Each point is reached from the start by the listed moves, each made 0, 1 or 2 times, or once backwards (-1), plus a little noise. Say if it took an odd or an even number of moves. Then give how often each move was made.

Moves:
(1): [-18  18  15 -33]
(2): [ 9 25  1  6]
(3): [-25   3 -24  -4]
Start: [ 14   6   8 -10]
Points:
[ 49 -40  16  21] => odd (-1, -1, -1)
[ 14  72  25 -30] => odd (1, 2, 0)
[ -3  90  41 -64] => even (2, 2, 0)
[ 31 -23  32 -13] => even (0, -1, -1)

Moves:
(1): [ 62 -10  20 -26  36   3  16]
(2): [-26  20  23   2   9  -7  28]
(3): [-7 19 -2 21  6 13  3]
(4): [-18 -21 -15 -19   8  14   6]
(5): [-10   9   5 -10  18  10 -29]
(6): [-10  19  18   0 -30  14   1]
Start: [21 -7 -2 -8  8 14 16]
Points:
[ 29 -95 -56 -56  -9  27  27] => odd (0, -1, -1, 2, -1, 0)
[-66  24 -20  42  16   4  30] => even (-1, 1, 1, 0, 0, -1)
[ -8 -28 -31   6 -91  11   0] => odd (-1, -1, -1, 0, -1, 1)
[ -8 -36 -59   8  51  42  62] => even (0, 0, 2, 2, -1, -1)

Moves:
(1): [  1  10 -12  -6   1   0  12 -24   7   9   3]
(2): [ -4   2 -22 -11   3  -3 -20  -2 -12   8  14]
(3): [-3  2 16 -5 -7 -2 -4 -3  8 16  7]
(4): [ -2  -9  19   8   9 -21  19  -8 -11   1 -10]
(5): [  7  -9   3   8   6   2   5  -6   6   5 -12]
(6): [  6   4   5  -2  -5   4  -4  -6  -9 -11   1]
(7): [  4  -2  -2  -1   7   2  -4 -21  17 -13   3]
(8): [ 14   0  -4  -6   6  -2   1  31  -9 -11 -10]
(9): [-17  30 -13 -16   4   1  -8 -18   2  10   3]
Start: [  0 -10   6 -12 -12  -1  -3  11  -1   8 -13]
Points:
[ 14  50 -11 -61  -7  32 -59  31   3 -18 -19] => odd (-1, 0, 1, -1, 1, 2, 1, 2, 2)
[ 23 -35  12 -14 -15   5 -50   7 -11 -57  16] => even (-1, 1, 0, 0, -1, 2, 2, 0, -1)
[  8  10  38 -28 -10  14 -26 -77  46  14 -12] => odd (0, 0, 2, 0, 2, 2, 2, 0, 1)
[ 27 -46  58 -17  23 -46  -7  28  -5  -1 -33] => odd (-1, 1, 2, 2, 1, 0, 2, 2, 0)
[ -2 -66  95  18 -26 -45   7   4 -40  49 -15] => odd (-1, 1, 2, 2, 1, 1, -1, -1, -1)

Moves:
(1): [ 13  21  -1   1   6 -11   6  -2   6 -10 -14   2  15]
(2): [-12  -7 -14 -19  -8   8   1   8   4  -2  14  11  16]
(3): [  5   3 -10  10   2 -13  -8   5 -21  27  -4  -3 -10]
(4): [  6  15  -2 -21   7  18  -2 -19 -13   8  11   3  -9]
(5): [  4   3   1 -22  -3  -7  -1   1  -9  -6  -5  -9  -1]
(6): [ -2   8   5 -16 -15  -6  -5   1  -4  20  -7 -25  10]
(7): [ 13   8  -2   9   3 -19   7   1  20   9  -7  -5 -11]
(8): [ 16 -11  -8   3   3  -3   0  15  -9  11   7 -14  -1]
(9): [-20   8   0 -19   1  -3  -6   9   5 -11   5 -17  -8]
(10): [17  1 13 15 -3 -7 -7 -5  8  2 19  4  0]
(11): [  1   2 -14  17   2   8  20 -12   5  -9  24  25   2]
Start: [ 10  -7   5   1   6   8  -3   0 -11  11  -7   4   9]
Points:
[-25  11 -45 -34   3 -71  -7  64  -3  42 -42 -49 -28] => even (0, 1, 2, -1, 1, 0, 2, 0, 2, -1, 0)
[ 45   6 -38 -13   5  -6   9  -6  -2  70   8  34   8] => odd (0, 2, 1, 1, 0, 0, 2, 0, -1, 0, 0)
[ 27  72  20 -38  31  22 -11 -47 -11  11 -38  14  21] => odd (2, 0, 0, 2, -1, 0, 0, -1, 0, 0, -1)
[ 35  45 -22  14  48 -95  17  53  18  -9 -80 -53 -31] => odd (2, -1, 1, -1, 1, -1, 2, 1, 2, -1, 0)
[ 35  90 -56 -70  37 -17  33 -23  -9  22 -13   9  -3] => even (2, 1, 1, 2, 1, 0, 2, 0, 1, -1, 1)
[ 16  57  37 -49 -20  -9   5 -29   2 -43  49 -39  33] => even (1, -1, -1, 0, 2, 2, -1, 0, 2, 2, 2)

Moves:
(1): [ -5  -2  -4 -14   0  -6   4   5  -3   5  -4  -1   1 -10]
(2): [  1  -4   3   0   3   2  -4  -1   0  -3   6   6  -2 -11]
(3): [ 12   3   5  -5   4   3   0   0   2   6 -12   2  10   2]
(4): [-16  14  -4  -4   1  14  -6   5  -2   0  -5  -7 -10   5]
(5): [  1   0  -4   1 -10  -4 -15  -6   7   7   2  -1  -6   3]
(6): [ -2 -19   2  -4  -2  17  14  25  -1  13 -11  17  11 -15]
(7): [ -7  -8  -2   8  -9 -14 -14 -11   4  -1  -1   9   0  -4]
(8): [ -1   4  -3  -5   1   0  -4 -12  -7   7   5  -2   3  -2]
(9): [ 4  6  4 -2  8  0  5 -7 -1  5  3  5 -7  0]
(10): [-2 10  0 -4 -2 -2  4 -4 -1  1  8 10  5 -4]
(11): [  4  11   9 -32   7   6   8  -8 -19   3  -3   9   5  18]
(12): [ 1 -1 20  5 -3 -7  0 -3  3  3 -2 -2 -6 -5]
(13): [  8   1 -10  -3  -6  11  -7   7 -11   0  -7  -3  -2   1]
(14): [  3  -6 -10  10   4  -1 -10  19  -3   8  -1 -11  -1  -6]
Start: [ -3  18  13   1  -7 -10   1   1  -1  13  -5   4   5 -12]
Points:
[ -7   0  32 -95 -19   7  35  41 -15  67 -50  60  50 -11] => even (2, -1, 1, 0, 2, 2, 0, -1, -1, 1, 2, 0, -1, 0)
[  9  19  18  12 -13 -58 -55  -1 -14  28   0   5 -39 -69] => odd (2, 2, 0, 0, 0, -1, 2, -1, 2, 1, 0, 2, 2, 2)
[-19  15 -11  25 -26  31 -54  56 -31  40 -47   2  16 -38] => even (-1, 0, 1, 2, -1, 1, 2, 1, -1, 1, 0, 1, 2, 2)
[-50   8 -14 -17 -40  52  -6  66 -12  33 -25  26   2 -34] => odd (0, 0, -1, 2, 1, 2, 0, 0, -1, 1, 0, 0, 1, 0)
[-21  67  31  23  15   7  -4 -31  32  -5  -7 -31 -30  20] => odd (-1, 0, 1, 2, 0, -1, -1, 0, 1, -1, -1, 0, -1, -1)

Moves:
(1): [  5 -16  -5   1  -7 -10   8   7   4  -9  -3   1  -7 -12  -1  -5  -2  -2
  14   1  12  -4]
(2): [-7  4 -4 -4 -2  2 19  9 -4  3  5 -3 10  4 -3 16  2  9  8  9 10 -5]
(3): [-9 -1  7  3 -3 -6 -8 -4  9  4 -7 -6  0 -3 -5 -1 -1  0  0  5 12  6]
(4): [ -3  -2   2 -14   5  -6  -9  11  -1   4   0   3   2   1   0  -2  -8   2
  -5   2   1  -5]
(5): [  6  -7   4   1   2  11   0  -2   7  -6   2  -6   2  -3   2  -8  -1   8
 -11   1   7  -3]
(6): [-13   4   4  -6   1   4  10  -8  -2   7   0   3   5   3   1  -9  -1  -3
   0   8 -12  -2]
(7): [ -2  -5   0  -2  10 -14   0   2 -16   0  -2 -16   0  -9  -1   3 -13  -3
 -13   0  -3 -12]
(8): [ -1 -21  -9  -1  -9   5  -6  -3 -12   9   1  -8  -5   8  -1   0   5   1
  -3  25  -1   8]
(9): [ -5   1  -5  -8   3   3   3  -4   5 -11  -7  -2  -8   8  -3  -5  -1  -4
  10  -7  -1   6]
(10): [ -6   8   7   0  18   0  -2   4   1   7   3  -6   3   0  -6 -12  -5  -5
   1  -1   5 -12]
(11): [ -3  10  -6  -5  -3   6  -6   1  -6  -4   3  -5   1   5  -1  -2 -13 -17
   5   2  -3   4]
(12): [  8  -4  11  -9  11  18   8  -9   1  14   1  -6 -15  -6  -6   5 -14  -4
  -6   1   2  -2]
(13): [-3  8  1 -4 -7 -9  5  0 -2  2 -2 -4  1  6 -7 -5 -3  7 -1 -5 -2  7]
(14): [  1   4   8  -1   0   1  -1 -10  -1   5   8  -4 -11  17   8   2   5  -9
   3   0  11  -1]
(15): [  4   1  13   1 -10   8  -4  13   1   1   0 -17   0   1   7  -6   6  -4
   7  -7  -6   2]
(16): [ -5   3   4   9  -3  10  -5 -15  -5  -5  10  -5  -7  -4   4  -1  -9   9
   3   0   2  -3]
(17): [-3 -3 -3 -5 -2 -6 -1  1 12 -2  5 -3 -2 -2 -8  6 -7  6 -1  4  2 -2]
(18): [ -2  -1   8  -2  10   3   1  16  -2   4  -1   3 -18  -6  -5  -3   0  -3
  -7  12   6   6]
(19): [ -2 -12   7  11  -4  -4   1   4   7  -2  -9   9 -10   5  -9   1 -10  -9
   6 -10 -13   9]
(20): [ -2   0 -13   2  -4 -10   1  -1   5  10 -10  -5  -6  -2   6  -9  -9   6
 -13  -6   2  -1]
Start: [  3  15  -6   4  -3  -1  -7  -8   5  -5  -3 -10 -12  18  13  -2 -20  -7
  -9   9   3   2]
Points:
[ 20 -54 -55 -14 -58 -44  27 -32 -17  16 -31 -62 -14  29  44 -47  -6  36
 -57  42  33   1] => odd (2, 0, 0, 0, 2, 1, 1, 2, 0, -1, -1, 0, 2, 1, 0, -1, -1, -1, -1, 2)
[-23   7  13 -70  31 -12  -9  20   4 -50  10 -85 -34  -7 -14 -79 -88 -46
  -6  34  12 -31] => even (2, -1, 0, 1, 2, 2, 2, 0, 2, 1, 2, 0, 1, 0, 1, 0, 2, 1, -1, -1)
[ -8  91  32   5 -13  56 -50 -25 -16 -20  70   5 -42  46  63   1  -1 -50
  15  31 -10  16] => odd (-1, -1, -1, 0, -1, 1, -1, -1, -1, -1, 2, -1, -1, 2, 1, 2, 1, 2, -1, -1)
[-23  24  12 -14  35 -19   3  46  22 -25 -31 -55 -27   8 -28 -89 -33 -11
 -35   2 -14  14] => odd (0, -1, 0, -1, 2, 1, 1, 0, 2, 2, 0, -1, 2, -1, 1, -1, 1, 2, 0, 0)
[-42  -4   4  12   6 -70  10  11  13  32 -14 -95 -41  60 -44  26 -77 -41
 -12  33  54  -8] => odd (0, 2, 2, -1, 0, -1, 2, 1, 0, 2, 1, 0, 1, 2, 0, -1, 2, 0, 2, 1)

Moves:
(1): [  8   6  13   3  -3   0   0   3   4  -5  -9  -1 -10  -3  -8   5  -2   0
   6  -1  -1  -8   7  20   7]
(2): [-2 -1  0  4  3  4  7 -7  2 -7 -3 -1  7  3 -4  0  3  5  2  3  3  2  2  2
 -3]
(3): [ 4 -6  4 -2  3  1 -2  2 10 -1  2  0  5 -5 -1  5 -2 -1  2 -8 -1  4  6 -2
  1]
(4): [  2  -5  -3   2  -3   4  -3   6  -2  -8   0   3   7   0   6   1  -1   2
  -6   6  -2   1   5  -6 -13]
(5): [ -9  -2  -2  14  -6  -5  -5  -1   1   1  -1  10  -4   1   4  13   6  -4
   7 -13  -4 -12   2   5  16]
(6): [-5 -3  6 -8 -1  0  1 -2 -1 -6 -8  0  6 -5 -8  2  0  2 -5  9  3  2 -7 -3
 -5]
(7): [ 6  6 -4  4  0  6 -7 -4 -7  3 -6  6  0  3 -1  5  2  3 11 -3 -6 -5  3 -6
  9]
(8): [  7  11 -15   4  -9  13  -1   6  -8  -5  10   4  16  -1  -9   2 -12  -2
 -10   2  -6   8  -8  -2  -7]
(9): [  0 -13   4   0   4  -4  -3  -9   0  -6  -3   0 -10   2   1  -5  -5  -8
   1  -1   1   3   0 -10   9]
(10): [-11   5 -10   4 -11   9  -7   2  14 -34  -9  -8  12   8   1  -6   2  14
  -9   7   0  -2  -4   2  11]
(11): [ -7  -2   0  -1  -5  -3  -7   3   6 -11   7  -2  -4   1  -7   6   0   1
  -6   0   0 -10   2  -1   9]
(12): [ -6  -1  -3 -14   6  -1  -5  -2  10  -9  -1   4  -4   2  -4  -6   8  -5
  -3   7  -3  -4   6   6  -9]
(13): [  4   6  -4   4  -4   7  -3  -8  -3   7   2  -3  -9 -12  11  -2 -14   8
  -2   3  -7  -8   1  -4   1]
(14): [ -9   7 -13  -1   0   8   9   1  -9  -9  -6   1   8  -8  -5  -2   1  -3
   1   3   2   1  10   1   5]
(15): [-2  0 -7 -2 -9  1  3 -1  6 -8  3 -2 -2  3 -5 -3  2 -8 -1  3 -8  0  3 -2
 -6]
(16): [ 2  1  9  0  2 14  3 -2 -9 10 -1 -4  9 -7  2  4  0 -6  0  0  5 -6 -4  4
 -1]
(17): [ -5   6   7   7  -4   4  -4  -3   2   3   7   2   5   9  -1   2   0   9
  -9   3 -11   2   3  -1  12]
(18): [-15  -6  -2  -9  -1   5  -5  -6   4   3   1  -3 -19  -2  -1   6   7  -6
  -7   7   5  -5   2   1  -7]
(19): [ -1   0   3  14   9   0   2   0  -5 -10   1 -24  -5   2   9   5   0  -8
  15  -6   4   0  -9   3  -3]
(20): [-10   6   0   0   1   3  -4  11   7 -18  -2  -2  -9   2 -13  -9   3  -4
  -2   1   3  -4  -3  -5   1]
(21): [  0   3  -7  -6  -2   9   6   3  -7   3  -3   5   4   3  12  -1  -7   7
 -11  -5  -6  -7  -9  -6  -5]
(22): [  1  -6   9 -14  -6  23   4   2  -5  -3   1  -2   2   1   6 -11   0   6
   3   2  -4   5 -14   7  -1]
(23): [  7  -2   2  -2  10   2   3   4   8  -1  -5   9   4   7   2   5  11  -3
   5  11  -3  -1  -1 -10  -1]
(24): [ 14  -2   0  15  -6  11   6  -3 -20 -11 -14  -3   6 -16  -2   5  24   4
   6  -4 -10   4  -6   5   7]
Start: [-19   8   2   5   2   7  11   5  -1  -3   3  -3   7   4  -2  -8  -3  10
   8 -10  -7   9  -7   3   5]
Points:
[ 24 -24  35  43  52  -4  22  -1 -35 -77 -61 -44  31 -26  12   5  55   8
  37  18  -4  25 -22 -21 -21] => even (0, 0, 0, 2, -1, 2, 0, -1, 1, 0, 0, 1, 0, 0, -1, 0, 0, -1, 2, 0, 0, -1, 1, 2)
[-72 -42  13 -81 -22  86 -27  11  65 -30 -14  30  -9  59  46 -22  18   9
 -30   2 -21 -47 -23  -7  13] => odd (0, -1, 1, 1, 1, -1, 1, -1, 1, 2, 0, 1, -1, -1, 1, 2, 0, 2, -1, 0, 2, 2, 1, -1)
[-48  21  27  20 -16 -22 -28  41  57 -65   9 -10  46  40 -24  24  -3   6
 -20   6 -13 -25   0  20  -7] => even (1, -1, 0, 2, 1, 2, 0, 0, -1, 1, 1, 1, -1, -1, 1, 1, 1, -1, 1, 0, 0, -1, 0, -1)
[-70  -3  -9 -30  -8  88  29  24 -21 -95 -38  -7  36   2 -19 -38   9 -13
 -20  43  -1 -11 -61 -66  33] => odd (-1, -1, -1, 0, 0, 2, 0, 0, 2, 1, 1, -1, 0, 2, 1, 2, 0, 0, 0, 2, 1, 1, 2, 0)
